Rows are points. The window is the flat piece filled in between its corners: a triangle in 3 columns, a solid with four corners in 4, and so on. A path goes straight from each point to the next, and from the last back to the first. After which points does the path pass through the window?
In the rows, 128 means zero.

Window (3 x 3):
[[146 143 108]
 [137 104 130]
 [ 54 233 155]]
Path:
(1): [170 129 175]
(2): [159 152 128]
(3): [129 140  96]
(4): [124 130  93]
(5): [160 163 131]
(6): [151 109 160]
(7): [119 112 101]
(8): [ 68 168 121]
(9): [122 189 172]
(10): [155 157 176]
(11): [ 81 170 106]
(12): [ 84 118  92]
Through the window after points: 2, 4, 6, 8, 10, 12

Window:
[[130  82 143 161 159 127]
 [162  70 187 145 108 142]
 [208  59 137 130 116 146]
 [213  87 176 144 166 161]
 [ 70 182 139 163 116 113]
 [ 92 147 157 107 139 123]]
Path:
(1): [110 112 130 155 158 184]
(2): [149 119 146 143 152 100]
(3): [173  88 177 138 111 100]
(4): [160  74 163 144 117 164]
(5): [165  85 152 151 150 200]
(6): [207  94 192 137 151  95]
(7): [152 110 167 136 134  86]
(8): [107 104 146 140 120 155]
Through the window after points: 3, 5

Window (9 x 9):
[[115  89 166 125 132 161 120  79 104]
 [123 106  76 171  93 106 137  67 151]
 [ 60 171 105 154  79 117 115 106 138]
 [199 127 114  55 167 159 105  85  81]
 [123 167 166 129 166  94 171 148  79]
 [149 143 152 107 180  70  54 104 132]
 [ 56  73  73 107  94 135 177 112 135]
 [211 105 164 117 132 120  28 144 108]
 [ 50 128  14 194 138 154 147 102 184]]
Path:
(1): [121 128 122 146 120 187 138 111 212]
(2): [ 60 110  64 164 122  83 122  97 109]
(3): [ 83 115  63 150 119 104 118  92  71]
(4): [ 98 128 113 130 125 128 155  82 163]
(5): [130 119 112 103 120 152 144  96 138]
(6): [120  86 121 147 144 145 114 104  19]
(7): [ 88 145 109 147 127 109 107 114  91]
(8): [129 138 141 113  99 129 173 115 191]
(9): [141 113 119  93 116 167 154 109 157]
(10): [104 103  84 118 135 107 122  92  85]
(11): [119 117  95 161 137  97  82 115  53]
(12): [156 103 154 104 118 156 120  87 164]
(13): [140 140 125 125 143 141 128 100 144]
(14): [126 104 107 150 124  89  86  93  46]
(15): [109 115  80 129 109  83 109 118  31]
(16): [152 140 122 116 139 140 113 117 186]
Through the window after points: 7, 9, 11

Window:
[[122  59 100  94 147  40 112  89 111 121 117 106]
 [134  65  62 163 107  73 108  71  57 202  88 129]
 [ 42 131  86 135 115 140 141  81 125  53 117 152]
 [ 95 169  96  62  98 119 148 144 151 127 148 125]
 [165 132  93 134 112 125 155 145  59 100 185  91]
 [103  97 139 159 154  47 135 149 136 124 126 120]
 [ 75  94 197  88 115 176 128  90 116 175  79  80]
 [116  95 185 153  59 186 130  76 151 109 178  91]
 [182 125 203 158 201  81 105 131 144 114  65  98]
 [178  62 130 144  87 122  99 141  69  82 146 133]
 [ 76 221 151 154 129 141  88 112  99 122 177 150]
 [ 97  89 142 191 201 143  81  74 122 147 107 172]]
Path:
(1): [152  95 156 122 107 115 149  83  63 126 134 159]
(2): [131 110  83 145 122 117  87 172 127  98 142  67]
(3): [114 118 122 135 123 143  82 135 145 115 119  52]
(4): [113 115 151 112 133 110 136 105 120 117 134 133]
(5): [135  96 175  86 110 101 188  76  95 135 109 156]
(6): [119  82 101 158 120 127  93 121 126 108 137  82]
(7): [130 112 154 152 148 120  99 121 128 115  96  97]
(8): [145 132 198 107 163  85 179  82 123 121 113 156]
(9): [180 125 201 135 167  75 176  94 103 123 109 167]
(10): [148 121 168 155 175 100  90 131 139 116  83  90]
(11): [ 66  73  65 136 126 166  79 127 161 134 169  74]
(12): [124 142 165 111  81  89 171  85  72 117 134 162]
(13): [146  98 180 134 112  76 162 108  97 116 136 161]
(14): [116  90 107 130 143 151  54 120 142 155 127  36]
(15): [ 79 107 107 156 128 122  81 121 132 108 148  98]
(16): [124 131 137 108  89 119 180  79  78 129 137 176]
Through the window after points: 1, 7, 9

Window, 14 rows:
[[178 105 187 150 114 111 163 129 155  65  94 149 149 120]
 [131 142  96 165 206 130 100 141 132 105 189 198 131 145]
 [ 81 131  84 193 145 116  56 128  74  92 134 135 181 155]
 [126 125  98  10 142 121 117 187 107 172  90 124 180 194]
 [130 195  69 135 152 121 123 152 120 127  85  95  66 144]
 [133  82  88 147 196  58  72 165 184 157 158 109  72 178]
 [152  70  98  38 112 176 123 159 139 136 183 134 144 148]
 [151 139  93 103 143  52 129 149 142 108 166 185 105 111]
 [182  88  86  90 153 130  62  93 137 163 147 107 145 137]
 [ 84 146 175  87  85 145  81  94 175  54 202 135 142 138]
 [ 99 168  93 160 125 142  87 171 103 136  67 195 160 147]
 [124  81 147 114 122  79  71 100  79 229 125  61 151 170]
 [116 104 102  69 180 198  67 192  94  69 111 164 101 154]
 [ 75 106 153 122 115 112 175  95 169 108  35 133 107 174]]
Path:
(1): [165 120  94  98 115 128  96 146 108 111 131 206 108 223]
(2): [159 166  85 134 126 137  87 137 116 101 138 200 112 200]
(3): [ 91 132 112 115 144 139 109 163 149  95 118 160 154 108]
(4): [ 93 118  90 138 162 105  89 158 148 150 128 130 150  87]
(5): [148 126 122 110 118 110 113 123 111  92 135 161 112 207]
(6): [140 123 119 119 135 111 100 135 125 113 117 152 123 186]
(7): [ 99 117 120 123 156 123 107 136 148 138 110 114 146  89]
(8): [111 125 114 106 167 123 101 146 150 134 130 130 149 134]
(9): [149 144  78 136  98 103  89 166  70 110 124 205 104 220]
(10): [165 117  99 129 116 126  92 141 129 115 149 167 105 197]
(11): [ 87 127 118  95 179 127 111 142 158 107 126 121 152 103]
(12): [ 92 152 105 137 156 139 112 160 147 102 100 151 145 107]
Through the window after points: 4, 8

Window, 14 rows:
[[158 127 200 104 134  96 123 136  78 148  44  58  59 133]
 [138 153 130 104 161 183  98  96 187  97 157 120 167 110]
 [142 169 150 128  87 119  77 141 163  44 135 123 176 117]
 [107  96 149 170 120 153 114 118 137 126 166 171 114 120]
 [138 134 163 136 105 151  72 102 153 156 147 150 210 151]
 [203 104 158  96 126 133 116 117  27 100  48 115  97 125]
 [127 179 122  83  90 135 107 133 108 111 198 116 175 110]
 [165 100 132  60  82 130 127 155  93 140   7 103  62 139]
 [133  85 118 149 157 139  62 169 144 138 169 123 177 109]
 [145 107 122 159 129 122 178 139  72 148  43  95 129 122]
 [203 147 168 117  92 161 133 163 156 111 170 120 162 105]
 [182 128 119 100 124  68 138 115 159 104 187 146 172 130]
 [155 145 170  95 163 115 142 182  73 144  28 157  88 125]
 [167 174  97 175 127 150  64 123 158 140 171 141 140 136]]
Path:
(1): [150 132 133 124 139 155 136 149 128 108 134 112 150 182]
(2): [150 109 138 134 123 122  86 131 129 142 121 131 140  61]
(3): [142 136 139 132 119 131 101 131 145 149 132 130 144 100]
(4): [133 153 139 130 134 136 121 161 121  90 125 117 114 193]
(5): [160 125 141 114 128 149 129 149  99  88  95 109 123 168]
(6): [174 125 152 123 112 113  95 120 100 130 104 127 144  75]
(7): [159 112 140 147 117  95 112 122 118 137 114 129 136  26]
(8): [144 135 133 122 127 153 110 151 122 101 115 114 129 179]
(9): [166 136 153 131 127 122 131 154 114 108 130 126 152 178]
(10): [142 125 120 103  89 119  80 119 118 163  98 139 116  47]
(11): [170 141 122 119 112 115 101 118 133 131 137 142 134  84]
(12): [149 138 150 116 118 149 115 158 134  92 111 103 147 196]
Through the window after points: 1, 5, 11

Window (14 x 14):
[[148 160 140 128 141 141 139  82 106  92 111 166 127  97]
 [141 113 124 129  79 143 133 169 171  66 112 166 146 138]
 [147 106  90 106 186 137 160 108 121  64 122 125  89 105]
 [ 70  88 168  40 140 101  73 232 138 166  50 174 159 124]
 [104 117 132 159 173  90 146 122 147  96 185 179 126 105]
 [153 123 118  99 111 189 174 171 158 137 134 152 203  96]
 [153 118 154  90  97 151 123 133 173  85 155 119 135  71]
 [151 190 101  91 152 107 176  99 131  65 170 128 119 129]
 [169 179 114 159 163 137 113 159 153  82 145 138  71  99]
 [ 27 112 190 178  93 185 212 109 186 248 164 108 165 208]
 [ 70 142  63 120  33 203 146 100  93 244 184 129  76 149]
 [187 105 171 100 153 119 164 150  89  81 164 150 132 127]
 [136 149 119 130 149 195 108 108 162  80 189 155 125 149]
 [ 22 161 164 179 183 135 135 164 113  57 165 142  86 118]]
Path:
(1): [114 147 136 124 139 128 106 150 135 103 131 124 149 112]
(2): [ 98 126 141 119 127 133 130 141 114 126 144 126 162 122]
(3): [105 105 146  78 115 166 183 135 199 128 124 218  80 138]
(4): [109 124 177  97 140 165 194 143 181 126 143 187  84 149]
(5): [110 142 126 162 130 145 133 115 134 132 162 119 151 134]
(6): [ 96 138 133 141 104 151 121 142 117 127 146 117 156 140]
(7): [116 147 146 119 128 163 154 129 161 137 161 172 106 118]
(8): [ 98 153 140 124 150 160 175 133 175  94 155 196  75  74]
(9): [145 103 109 146 161  93 116 119 105 102 156 114 153 146]
(10): [ 95 129 105 140 143 124  90 101 111 127 118 122 183 146]
(11): [ 97 110 159  71 108 141 164 213 157 164 149 194  66  99]
(12): [ 96 136 163  97 130 181 170 114 139 121 170 212  79 110]
(13): [149  94 102 152 119 121 106 167 129 126 105  76 169 131]
(14): [121 132 106 139 136 118 124 159 115 118 142 113 163 146]
(15): [ 99 137 188  90 129 164 136 155 162 106 142 193 109 110]
(16): [140 106 135 126 128 160 243 122 143 126 145 213  78 122]
Through the window after points: 4, 8, 10

Window:
[[121 225 206 162 151 159 127  97 157 117 129 130 178 118]
 [236  31 134 106  64 148 179 162 173 143 187 165 145 133]
 [206 172  54 145  67 101  99 164 140  81 150 125  96  71]
 [ 58  69 123  18 121 105 145 159  92 173  94 175 106 139]
 [117 140 105 151 155 171 137 172 108 138 117 108  97 136]
 [121 144  67 122 133 138 140 109  98 106 142  92 148 157]
 [120 142 118 151 146  92  74  99 130 174 134 107 174 129]
 [160 192 177 168 199 112 128 103 133 117  71 124 194 145]
 [188 137  78 144 124 186 177  96 110 148 121 135  79 102]
 [125 122  89 158 128 134  87  95 100  78 104 101  83 127]
 [177  64 127  26 141 178  72 148 121 170 198 158 186 165]
 [153  95 103  62 147  76  91 129 118 139 189  87 105 120]
 [144 143 114 151 105 150 131 133  22 117 121 103 103 140]
 [114 134 125 103  92 122 152 124 108 155  28  81  78 169]]
Path:
(1): [146 131 102 134 144 108 123 136  83 147 126 144 106 190]
(2): [146 103 100  93 113 146 133 121 132 128 122  97 134  85]
(3): [144 146 113 108 109 173 123 140  96 116  91 107 143  77]
(4): [155 109 127 134 166  96 158  96 137 168 148 163  99 201]
(5): [166 148 129 114 127 123 121 143 113 160 164 172 114 180]
(6): [139  79  90 101 120 172 142 107 146 108  80  67 148  62]
(7): [140  96 121  98 129 142 118 142 130 155 110 120 146  89]
(8): [148 155 142 104 125 119 118 119  98 125 166 160 106 217]
Through the window after points: 3

Window (14 x 14):
[[160 145  78 153 121 155 111 115 103 125 151  57 117 193]
 [ 79  72 127 141  83 105 164 113 121 127 102  27 140 149]
 [158 131 159  94 122 129  96  70 141  56  64 162  74 168]
 [138 139 130 130 122 175 173 128 154 113 113 124  63 146]
 [153 124 121 135 153 129  95  88 182 202  60 112  87  73]
 [161 131 114 229 108 121  93 193 123 122  81  73  83 238]
 [126 206 116 140 185  94 122 140 189 187 113 121 153  54]
 [116 116 140 175 148 142 101 107 140 128 150 150 187  69]
 [ 50 161 160 116 123 149  68 114  56 190 175 150  27 137]
 [105 101 162  82 187 135 132  85 103 117  48 143 122 152]
 [189  93 187 154 175  81 134 119 159 146 109 125 160 148]
 [ 93 186 139 104  59 201 115 180  95 160 135 108 111 151]
 [172 124  56 142 115 106 111 191 112 112 127 132 200  75]
 [113 118  92 162  91 137  79 177 170 145 140 144 108 194]]
Path:
(1): [135 134 104 168  92 121 117 110 115 155 106 137 122 163]
(2): [105 130  80 165 116 110 165 111 129 167 105 129 134 162]
(3): [141 137 171 140 121 167  39 183 144 114 138 106  77 141]
(4): [143 102 140  98 175 122  79 158 183  71  99  91 101  92]
(5): [146 131 128 176 120 128 148  97 123 176 112 140 117 172]
(6): [135 146 116 140 126 128 114  91 121 180 101 141 124 117]
(7): [118 128 138 128 151 141  83 174 187 147 107  81  67 102]
(8): [164 100 101 106 138 125  93 181 150 115 110  99 143  80]
(9): [129 154  94 178 110 121 120 119 123 162 115 150 141 140]
(10): [103 120 105 136  83 137 170  67 123 153  69 114 107 163]
(11): [137 117 171 131 159 131  84 190 141  88 167  82 105 117]
(12): [123 113 152 147 161 143 116 175 166 114 102  47 101 129]
Through the window after points: 2, 6, 8, 10, 12

Window, 14 rows:
[[ 92 130 158  68  96 120 130 140 149  77 124 106  54 139]
 [121 123 108 181 110  94 119  94  99 127 145 121  24 117]
 [130 179 126 160 180 162 113 175 157  78  14  92 153 153]
 [ 99 126 157 128  64 131 147 110 151 109 116 172 114 134]
 [137 155 102  52 103 142 139 139 232 150 116  99 185 170]
 [153 133  84  60 180  73 126 164 153 175  94 160  62 116]
 [146 130  91  84  80 108  70 144 106 130 143 122 132 144]
 [ 89 154  97 141 180  89 125  33  98 129 106 152 156 159]
 [ 97  55  95 135 125 185 176 106  92  92 136  89 231 162]
 [150 116 120 135 196 116  68 161 202 141  89 141 170 170]
 [123 196 166 103 119 243 100 154 218 200 150 140 112 155]
 [ 88  92 156 147 134  62 132 187 113 111  76  91 154 137]
 [171 158 108 101 122 107 160 187 117  45 173  91 105 110]
 [ 77 172  69 136 135  63  95 158 173  96 127 167  91 149]]
Path:
(1): [136 114 148 133 129  59 154 168 112 111 112 139 102 196]
(2): [119 177 138 131 134  91 134 179 149 141 139 155  84 202]
(3): [115 142 110  98 123 116  90 123 165 103  93 117 114  90]
(4): [ 94 153 103 123 137 127 113 126 165 116 115 134 119  90]
(5): [123 159 122 126 119 119 104 156 154 143 140 143  95 206]
(6): [122 160 103 123 136  98 145 106  82 115  89 145 123 239]
(7): [ 94 126 124 130 146 118 112  93 161 130 126 137 147  88]
(8): [119 130 111 108 139 112 122 131 134 125 118 132 119 103]
(9): [136 107 103 137 126 122 139 142 133 122 121 109  73 212]
(10): [130 163 145 120 114 152 125 163 145 179 117 142 110 200]
(11): [ 99 154 132  96 140 191  98 129 235 105 137 103 149  64]
(12): [113 164 138 126 133 179  86 132 167 111 121 116 136  97]
(13): [131 156 132 100 127 166 158 168 180 189 110 140 113 226]
(14): [166 168 110 105 115 106 148 162 136 144 122 117 119 209]
(15): [ 85 110 107  85 120 143  96 104 215 122 117 114 149  81]
(16): [ 56 128 105 137 135 118  86 155 159 114  85  85 163  74]
Through the window after points: 4, 6, 8, 10, 12, 14, 16

Window, 14 rows:
[[140 154 137 159 117  59 128 166  54  71 182 158 160 119]
 [162  84 115 144 140 139  86 124  63 113 122  50 166 131]
 [105 102 100  92 141 103 124 130 130 155 159 138 153 117]
 [187 129  99  98  63 146  92 200 125  86 132 121 103  90]
 [ 87 175 153  63 188 120 116 157  40 128 143  79 131 153]
 [106 125 141 137 116 119 131  74 204 166 187 106  71 142]
 [  8  84 122 142  89 106 146 139 160 138 149 162  34 167]
 [ 67 157 147 121 112  73  96 104  84 140  79 140 107 116]
 [ 79 132 115 122  58 116 156  94 145 112  51  51 145 164]
 [125  87  66  96 150 121  92  92 170 137 108 158  91 193]
 [ 98 136 117 178 102 129 122 188 111 226 138 111  56 185]
 [ 76 104 180 155 131 120 142 151 170  54 140 180 169 130]
 [ 71 182 128 136 237 116 171 125 124  77 137 118 148  82]
 [121  79 143 148 136  74 167 101 163 160  88  86  93 158]]
Path:
(1): [ 94 129  88 124 124  54 110 176 152 136 134 122 121 124]
(2): [ 99 131 116 146 147  85  95 158 138 151 143 102 135 136]
(3): [102 113 127 116 104 141 159 111 120 126 119 123 114 144]
(4): [135 145 136 102 169 160 156  95  87 125 130 138 161 102]
(5): [ 65 131 119 162 152  64 108 176 139  84 136  81 104 139]
(6): [100 136 124 130 137  38  70 120 149  83 130  69 131 158]
(7): [116  99 100 113  85 187 167 144 120 159 120 184  79 133]
(8): [113 125 142 134 121 130 135 132  93 111 120 125 129 144]
Through the window after points: 2, 4, 6

Window:
[[158 101 107  74 142 109  87  83 147 152  64 187 149 109]
 [ 98 123 119  81 127 108 200 181 130 103 133 129 114 126]
 [108  95  73 110 125 150 117 204 140 100 131 117 159 165]
 [133 108 161 136 164 177 101  64 157 136 148 156 136 102]
 [140 144  30  81 170 133 156 141 169  86 122 148 147 123]
 [123 120 134 153 127 130  54  62 151 114 110 170  64 100]
 [118 128 121 157  98 132  75  44 165 209 164 157  74 112]
 [106 113 171 204 148  97 188 115 180 158  98 139  84 168]
 [136  88 174 174 121  67 183 128 207 144 109  59  80 127]
 [123 142  82 123 158  62 132 211 118 100 174 122 168 132]
 [ 91 185 130 150 104 103 144 182 172 127 122  95 145 126]
 [122 119  66 130  98 119 197 149 113  64 126 120 185 140]
 [171 133 179 206 126 114 175 152 152 179 104  92  57 120]
 [ 99  88  89 109 182 149  79  33 116 160  65 142 117  87]]
Path:
(1): [135 122 160 146 165 126  94  75 128 155 100 116  99 200]
(2): [123 154 137 126 128 110 116  44 151 157 132  75 125 188]
(3): [128 110 104 151 124 126 131 135 163 147 129 161  95  88]
(4): [ 93  74  52 149 112 158 105 171 154 165 108 165 162  61]
(5): [156 138 161 109 150 106 133 105 146 104 121 112 102 182]
(6): [128 141 128 135 133 109 148 132 151 130 126 112 123 156]
(7): [128  94 114 164  93 100 194 174 182 114 130 130 110  89]
(8): [ 90  99 115 152  99 106 171 143 168 145 120 136 114  42]
Through the window after points: 2, 4

Window, 14 rows:
[[181 127 186  70 124 175 142 120 162 160 152  72 155 157]
 [156 150 118 112 109 217  87  85  94 198 181 146 130 145]
 [ 81 118 172  73 160 226 141 119 147 152 104 147 174 174]
 [ 67 161 147 187  88  78 160 144 128 132 148  85 159 153]
 [101 118 113 155 159 198 138 145 199 153 152 174 167 160]
 [153 119  96 124 131 140 146 132 148  91  90 183 127 132]
 [173 161  73  54 200 137 100 111 227  55 139 110 148 213]
 [122 120 134 160 141 145  77 152 105  85 223 120 136 160]
 [167 136 101 160 128 143 131 121 133 133 116  58 196 142]
 [161 121 115 132 162 170 187 138 127 112 141 112  75 185]
 [137 140 161 147 131 119  98 159 131 102  94  60  81 121]
 [134 193 106 192 178  69  73 201  83 126 149 190 151  87]
 [141  95 155 111 144 128  79 163 112 152 112 122 103 176]
 [155 124 191 233 115 188 150 128 121 117 152 116 118 208]]
Path:
(1): [ 98 161 116 132  97 178 138 193 108 108 118  94 114 159]
(2): [155 108 157 135 149 148 127 120 136 145 139 134 135 151]
(3): [108 145 131 163 149 122 139 100 143 155 141 145 141 144]
(4): [132 117 130 142  94 177 110 223 122  61 119  79 147 190]
(5): [144 165 146 165  98 154 102 217 114 134 127 144 131 158]
(6): [128 110 136 121 165 153 131 110 153 123 123  96 119 152]
(7): [ 90 122 132 139 164  87 155  62 125 207  98  99 102 113]
(8): [179 177 137 154 112 161  88 230 133  59 187 136 197 169]
(9): [134 151 112 111 133 162 124 175 150 122 125 131 155 155]
(10): [148 115 169 187 167 112 107  73  87 147 193 150 122 143]
(11): [124 123 153 156 182 135 128 142 145 133 154 115 141 136]
(12): [144 139 107 122  91 155 131 161 150  90 117 134 133 199]
Through the window after points: 5, 7

Window (14 x 14):
[[ 67 140 159  90 177 106 119  98  65 135 144 110 171  66]
 [121  84 191 153 110 163 125  78 169  36 114 166 121 138]
 [157 106 165 179 113 178 139 133 103 114 115  87 142 109]
 [102 186 129  81  44 141 207 132 137 146  49 127 219 155]
 [127 121 135 136  82 180  89  85 119  85 105 145 114 201]
 [ 98 106  70 164 130 181 141  92  84 121  93 160 176 127]
 [183 205 107  92 108 199  63 152 176 146 134 178 148  82]
 [135 148 134  81 125 154 118 160 189 112 200 153 133 166]
 [ 46 148 196 168 104  72 128 191 190 122 137 116  71  63]
 [ 90 105 165 192 176 164 160  52  63 193 126 125 154 142]
 [197  76 148  73  88 143 130  81 149 182 102 177 104  72]
 [ 91  99 202 160 180  64  96 123 161 157 145  74 141 121]
 [162 158 152 119 128 122 151 123 123  54  51 139 116 122]
 [ 39 110 154 105 193 171  96 124 117 122  94 135 119 123]]
Path:
(1): [102 137  92 105 140 142 135  44 187 121 111 115 141  67]
(2): [119 133 139 109 132 146 142  82 121 115 107 110 106 106]
(3): [ 83 119 155 146 135 121 115 149 107 153 130 166 189  94]
(4): [119 157 205 129 134 144 109 148  63 100 100 206 169 122]
(5): [125 127 142 121 106 151 139 101 153 129 112 104 130 139]
(6): [108 157 155 113 138 139 138  72 191 118 110 105 114 107]
(7): [105 112 142 142  98 137  90 188  84 124 136 186 141 132]
(8): [121 101 192 137 148 171 129  92  93 139 122 171 152 142]
(9): [101 119 131 177 131 145 149  82 128 128 112 103 131 119]
(10): [114  96 119 118 122 154 151  98 132 107 121  68 127  86]
(11): [117 116 201 149 138 123 119 109 113 143 106 176 140 150]
(12): [108 118 192 142 123 138 116 155  88 117 111 167 132 167]
Through the window after points: 2, 8

Window:
[[149 125 104 119 201 126 129 116  88  81 150 120 142 154]
 [151 131 147  83  75 149 190 117 160 179  92 142 165 130]
 [149 133  83 158 111 128 117 143 152 115 184 121 148 196]
 [162  81 117 122 156  93 188 163  80 126 149 101  87 134]
 [ 89 138 144 122  49 169 192  94 123 128 111 180 125 165]
 [148 160 147 120 135 124 115 172  83 150 117  92 109 109]
 [154 104 154 122  38 184 150 151 119 140  86 132 195 206]
 [134 139 121 115 166 106 160 132 115 103 117   7  85 116]
 [153 101  82 136 162 128 122  97  92 144 109  81  77 123]
 [107 154  17 125 118 137 148 132  96  96 125 121 157 146]
 [113 105  80 148 144 143 133 160 152  87 102 150 128 152]
 [133  78  99 116  85 123 117 124 126  71 164 139 144 129]
 [138 130 153  49  17 137 159 128 150 149  70 171 135 214]
 [149 129 108 164 156  53 154 107  92 101 104  92 109 112]]
Path:
(1): [163 136 112 126 130 117 161 127 125  98 113  75 100 146]
(2): [ 87 117 115 123 162  96 133 134  88 127 130  64 130 101]
(3): [ 90 116 106 132 109 111 136 125 125 142 109 133 172 189]
(4): [202 122 124  95  91 160 177 117 121  71 140 132  86 119]
(5): [182 132 103 134 145 143 156 146 120 117 113 110 107 130]
(6): [ 77 127  96  97 112 100 145 114 112 122 138 122 146 151]
(7): [ 98  94  97 117 123 104 139 118 101 127 122 105 136 175]
(8): [158 142 110 137 137 148 140 132 108 107 118 102  95 125]
Through the window after points: 1

Window, 14 rows:
[[151  87  58 100 122 119  38  59 137  79  92 153 173 211]
 [ 91 185  89 148 121 134 153 128  89 178 166 121  82 104]
 [159  82 104 122  86 145  83  68  87 114 103  71 113  95]
 [ 91 208 123 153 105 139 149 162 132  86 159 132 163 100]
 [209  50 155 163  92 127  92 111 152 157 127 148 156  73]
 [111 123 181 103 142  44 179 160  97  95 151 115 130 143]
 [128 189 157 108 139 140 157  99  96 138 100  84  88 146]
 [106 132 102 115  56 124 177 124 154 105 131 103 109 128]
 [ 99 100 110 123  81  92  76 225 184  93 157  86  80 166]
 [132 116 155 119 223 111 172 122 140 123 114 103  95  69]
 [107  38 168  75 180 164  55 194 142 194 235 122 137 140]
 [200 143 148 101 225  92 190 140 115 123 145  98 186 106]
 [138 123 123  66  86  97 145 160 101  92 105 142  68 125]
 [146 177 130 103 188  94 124  78 189 130 168  87  69  44]]
Path:
(1): [ 60 108  87  58 160  83 135 111  90 113  77  74 237 103]
(2): [ 86 132  99  82 136  70 170 152 118 125  77 103 133 123]
(3): [190 127 181 165  98 171 102 107 129  89 231 118 113 111]
(4): [134 130 128 111 161 137 130 133 127 101 168 107  91 107]
(5): [148 111 143 123  98  49  85 151 152 185  82 109 174 126]
(6): [111 109 110  84 113 104 111 111 117 111  94 126 137 135]
(7): [173 111 115 130 127 125  99 122 144 106 147 126 112 133]
(8): [148 120 142 118 145 124 152 101 103 112 144 114 113 123]
(9): [138 140 111  98 157 103 110 118 151 132 121 117 122  95]
(10): [108 117 141  75 110  93 111 123 137 191 131  33 162  77]
(11): [136 130 133 136 117 132 145 144 121 100 148 127  97 119]
(12): [163  86 130 135 126 130 131 118 145 121 154 148 120 124]
(13): [165 113 151 133 111 109  89 132 127 152 108 102 169  71]
(14): [ 80 129 121  79 133  70  80 156 103 177 121  97 128  74]
(15): [150 151 114 141 125 140 165 112 134  89 153 132 117 149]
(16): [183 112 121 148 107 133  73 130 173 102 156 149  55 181]
Through the window after points: 2, 6, 12, 14, 16

Window, 14 rows:
[[159  92  99  69 130 144 110 114  87 111 154 156 130 168]
 [122 142 186 154  71 103 184 175 144  31 105 114 132 167]
 [121  96 136 177 145 123 172 165 112 191 104  81 142 121]
 [130 149  74 128  88 124 120 111 124  91 156 191 106 176]
 [117  91 154 123 127 139 169 122 118 193  69 136 135  87]
 [ 88 164 138 120 123 125 110 119 126  73 132 130  91 173]
 [155 129 182 167 148  83 166 123  92 165 147 120 152  96]
 [ 86 136 108 119  97  82 171 124  91  63 122 126 122 147]
 [113 180 151 129  66  73 170 176 182  96  92  51 106 111]
 [150 129  87 123 169 140 118 129 117  70 112 170 156 119]
 [ 88  62 130 128 111 118 101 145 105 135 130 156 169  99]
 [114 108 156 152 137 150 193 115 138 185 143  83 172  81]
 [129 131  87 112 124 181 104 138  53 121 143 173 127  98]
 [154 138  83 150 105 146  75  63  56  85 132 148 146 139]]
Path:
(1): [ 96 139 142 136 114  99 144 139 125 130 105 132 213 148]
(2): [ 62 162 124 100  92  77 185 143 106 153 111 151 208 130]
(3): [160  74 151 151 136 165 128 121 120 126  95 115  73 103]
(4): [140  95 123 124 140 101 129 152 134  93 148 145  94  88]
(5): [100 190 138 129  57 141 151 100 104 109  93 105 176 181]
(6): [135 185 145 150 122 116 146 161  93 113 134 138 153 176]
(7): [114  46 141 136  49 122 150  94 153   7  91 108 106  92]
(8): [113  93 165 167 118 122 167 127 137 103 120  92 100 101]
(9): [124 152 105 108 129 138 149 122 110 165 137 142 187 126]
(10): [120 199 120 116  55 102 128 138 139 129 113  84 167 203]
(11): [111 130 148 137 116 113 152 144 133  85 117 117 107 114]
(12): [126 115 134 151 145 111 156 116 125 139 121  86 114  82]
(13): [105 119 161 111  85 177 176 141 117 154 133 168 207 163]
(14): [118 184 137 117 106 105 165 136 130 132 117 125 165 132]
(15): [114  81 129 172 107 118 141 157 137  87 101  83  78  98]
(16): [144  99 119 135 114 136 166 117 109 102 151 116  54 113]
Through the window after points: 2, 6, 8, 10, 12
